Rows are points. To make a cloud, some directions were put in groups of two or more. Within a group, all points are equally far from the middle, so they leave a hole (a ring in 2 directions, a hollow ball in 3). The other directions are filled evenly. Then the cloud was stretched, turned, moved and blurred a little. How many holes are there, and how many directions does each take, smallest first?
(in the rows, 128 means zero)

Cloud (20 x 3):
[[ 82 126 119]
 [143 161 123]
 [104 111 128]
 [108  88 149]
 [150 148  66]
 [ 91  88 139]
 [177 148 153]
 [146 180  75]
 [150 182 137]
 [133 126  63]
 [107 183 148]
 [112  66 175]
 [139 143  61]
 [139 156 127]
 [113  95 131]
 [132  82 157]
 [ 94  66 141]
 [ 61 150 214]
 [150 148 113]
 [119 170 177]]
Holes: 0

Cloud (49 x 6):
[[146 106  77 134  81 139]
 [127 115  71  80 109 155]
 [139  65 115 100 166 180]
 [135 130 123 147 120 179]
 [111 102 167 110 119  74]
 [185  75  71 128 141 166]
 [178 142 153 127  73  66]
 [102 118 121 143 168 137]
 [ 76 132 164 102 152  97]
 [128 134 168 149 106  56]
 [ 87  72 118 148 124  58]
 [180 124  63  89 153  93]
 [186 113 144 121 155  66]
 [203  90 141  91 164 167]
 [156  50 111 128 145 119]
 [184 120 142 150 166 136]
 [135 140  84 106 101 152]
 [ 76 102 132 130 181 126]
 [135 116  88  99 161 177]
 [122 107  77 133 118  78]
 [203  96 110  99 181 167]
 [114 112  83 121  99 125]
 [ 94  54  91 138 158  95]
 [ 92  72  92 108 168  59]
 [130 174 137 156  99 117]
 [190 113 168 127 132  79]
 [148 161 140  89 170 140]
 [ 75  58  86 124 145  76]
 [ 97 106 160 140 153  73]
 [ 59 114 136 158 167 162]
 [ 89  61 156 129 120 151]
 [152 103  70 151  77 150]
 [145 139 102 136 106  96]
 [101  89  91 147 166 142]
 [ 96  70 163 118 175 164]
 [140 142  58 125 190 118]
 [165 174 121 163 131 127]
 [169  56 110 124 144 123]
 [200 148  53 138 183 131]
 [236 107 118  97 151 116]
 [128  89  67 161 176 153]
 [168 137 151 164 105 130]
 [106  59  98 150 114 135]
 [ 96 136  76 136  76  70]
 [140 143 138 122 118 163]
 [181 130  89 162 154 101]
 [159  71 158 168 120 142]
 [132 138 123  77 138 135]
 [134 100  85  88 126 183]]
Holes: 0

Cloud, 76 rows:
[[118 101  70 114 144  76 150 196]
 [154  84 162  66 111  85 155  84]
 [138 114  74 164  92 188 137 128]
 [165 114 168 140 173 148 105  72]
 [114 119  76 199 101 152 158 149]
 [160 144  98 108  87 144 133  91]
 [105 129 157  77 176  87 142  89]
 [115 175 137 147 131 137  65  87]
 [172 138 156 150 151  81 110 110]
 [143 131 100 161 157  91 129 173]
 [ 95 119 137  91 112 139  44  66]
 [174 116 102 166 193 168  83 112]
 [102  79 136 100 107  75  73  66]
 [186  97  89 115 144 168 173 126]
 [189 117 148 124  96 141 162 117]
 [159 116  84  81 122 142 149 163]
 [150 125 118 120 176  86  92  90]
 [145 101  61 116 184 137  65 121]
 [ 99 104 152  68 172 118  95 131]
 [ 99  74 193 130 117 104 156 100]
 [113 104 163 170 144 104  92  67]
 [136  71  83 121  92  72 124 120]
 [131 100  95  73 197 139 113 139]
 [171 112  76 161  86 119 167  95]
 [128  71 169  55 120 141 133  86]
 [176 167 114 153 130  94  77 107]
 [ 86 126  98 112  89 115 130 105]
 [180 105 108  70 113 155 104 135]
 [146 182 122 180 152 162 161  78]
 [149 171 122 116  84  98 119  56]
 [144 137  96 180 137  68 119 147]
 [186 111 127 145 125 146 159 124]
 [148 140  84 121  91 102 178 104]
 [ 90  55 123  88 112  99 136 100]
 [115  94 135 145 182 167  83 121]
 [120 181 192 121 177 126 157  75]
 [ 85 134 126 202 101 111 143 102]
 [198 117 101 142 132 160 165 105]
 [135  90  94  79 163 122 103 155]
 [156 170 134  71 117 121 146 135]
 [164 184 155 158 134 128 185 115]
 [ 87 151 148 122 176 115 125 101]
 [ 77 153 133 117 157  68 170  87]
 [131 163 127 100 112 124  98 153]
 [ 77 132 166 164 124  91 220 103]
 [183 115 156 100 122 178 166 166]
 [123  74 144 143 143 140 141  89]
 [ 96 145 129  84 189 101 174  88]
 [100  82 189  78 103 111 190  77]
 [121  79 124 153 169 131 133 160]
 [144 139 123 151  93  48  84 128]
 [100 148 142 144 207 143 201 106]
 [131 166 107 139 143 117 130 175]
 [177  68 103 124 117 193  82 121]
 [ 97 106 105 127 101 131 150  48]
 [ 89 106 104 164 114 133 196  71]
 [ 99 179 121 169 152  95 135  80]
 [136 126 148 140  85 157 163 157]
 [156 133 131 174 118  86 212 146]
 [ 67 117  65 147 102 109  89  91]
 [144  94 193  95 146 147 169  73]
 [ 73 130 155 100  84  65 127  82]
 [ 90  89 210 127 105  89 184  85]
 [130  88 111 113  44 113 142 154]
 [186 170 146  69 124 102 145 117]
 [146  96  96 112 137  92  70  98]
 [148 188  90 184 157 132 127 116]
 [150 117 145 118  27  97 135  91]
 [108 105 156  67 128 109 147  59]
 [116 116  50 146  79 109  81 142]
 [131 145 149 165 180 153 119  40]
 [ 76 146 101 154 128  65 122  61]
 [170 180 129 145 116  95  79 102]
 [ 81  98 129 147 193 134 149 146]
 [ 70  99 194 129 106 116 184 122]
 [168 129 108 188 122 138  90 134]]
Holes: 2 (2, 2)
